Each row of a before or after table is a point. One or more steps were done to the points. Then noise was added and the rows were shuffled. The steps act on columns, c1 being the first. What was done? A step turns or swaps two columns, mirrors them in a line or flattens them onto one, adds a multiple of one to another, or multiplies or shifts one. Angles are multiples of 10 degrees, from the lower column toward the higher: turns from -170 to 170, lines from 10 to 170 but not 90. Use the fewest steps. Two steps may share a column if one is a turn and the other turns, adds or multiplies; they go together, in the order done. Otherwise the lowest column goes first.

Before (14 x 2):
[[ 0.01 -0.22]
 [-0.35 -0.15]
 [-0.02  0.24]
 [-0.24 -0.26]
 [-0.03 -0.12]
 [ 0.10 -0.03]
 [ 0.19  0.10]
 [-0.18 -0.27]
 [-0.13 -0.08]
 [-0.01 -0.28]
 [-1.24 -0.51]
 [ 0.01  0.29]
 [ 0.16  0.28]
 [ 0.28  0.20]]
After, 14 rows:
[[-0.17  0.26]
 [-0.06 -0.22]
 [ 0.02  0.36]
 [ 0.15  1.34]
 [-0.12  0.32]
 [-0.23  0.15]
 [-0.06 -0.10]
 [-0.04  0.18]
 [-0.19  0.09]
 [ 0.25 -0.15]
 [ 0.23 -0.09]
 [ 0.06 -0.35]
 [ 0.16 -0.25]
 [-0.10  0.10]]
Steps: turn c1 and c2 by -120 degrees

Before, 13 rows:
[[-0.09  0.14 -0.14]
 [-0.08  0.06 -0.82]
 [-1.20 -0.44  0.23]
 [-0.32  0.15 -0.31]
 [ 0.05  0.13  0.17]
 [-0.02 -0.41  0.12]
 [-0.27 -0.10  0.04]
 [-0.37 -0.16 -0.16]
 [ 0.05  0.18 -0.04]
 [-0.12  0.11  0.26]
 [ 0.05 -0.24  0.25]
 [ 0.07 -0.33  0.31]
 [-0.02 -0.02  0.32]]
After (13 x 3):
[[ 0.09 -0.43 -0.07]
 [-0.49 -0.11  0.64]
 [ 0.91 -0.75  0.78]
 [ 0.10 -0.23  0.42]
 [ 0.25  0.14 -0.11]
 [ 0.11  0.18 -0.14]
 [ 0.19 -0.14  0.18]
 [ 0.24 -0.26 -0.22]
 [-0.06  0.07  0.18]
 [ 0.21 -0.17 -0.22]
 [ 0.27  0.07 -0.15]
 [ 0.01  0.23 -0.04]
 [-0.01  0.01  0.45]]
Steps: turn c1 and c3 by -130 degrees; add -0.3 times c3 to c2

Before, 9 rows:
[[ 0.48 -0.10 -0.42  0.15  0.13 -0.30]
 [ 0.40  0.37  0.08  0.09 -0.20 -0.10]
 [-0.27 -0.12  0.27  0.21 -0.32  0.40]
 [ 0.19 -0.26  0.04  0.12 -0.39 -0.10]
 [ 0.55 -0.27 -0.30 -0.03 -0.38  0.22]
 [-0.16  0.49  0.10 -0.26 -0.55 -0.55]
 [ 0.63 -0.45 -0.61 -0.38  0.22  0.09]
 [ 0.24 -0.15 -0.52  0.23 -0.16  0.30]
 [-0.31  0.34  0.09 -0.21 -0.05 -0.34]]
After (9 x 6):
[[ 0.33 -0.51 -0.02 -0.20  0.32  0.37]
 [ 0.38 -0.30 -0.51 -0.01 -0.19  0.14]
 [ 0.13 -0.25 -0.11 -0.29 -0.05  0.62]
 [ 0.10  0.52 -0.35 -0.12  0.57 -0.43]
 [-0.09  0.46 -0.18  0.10  0.17 -0.27]
 [ 0.03 -0.33 -0.04 -0.36  0.21 -0.13]
 [-0.31  0.01  0.50 -0.38  0.10  0.04]
 [ 0.31 -0.71 -0.31  0.45  0.06  0.51]
 [ 0.55  0.15 -0.08 -0.22  0.14 -0.14]]
Steps: turn c1 and c2 by -30 degrees; turn c3 and c6 by -50 degrees; turn c4 and c5 by -140 degrees
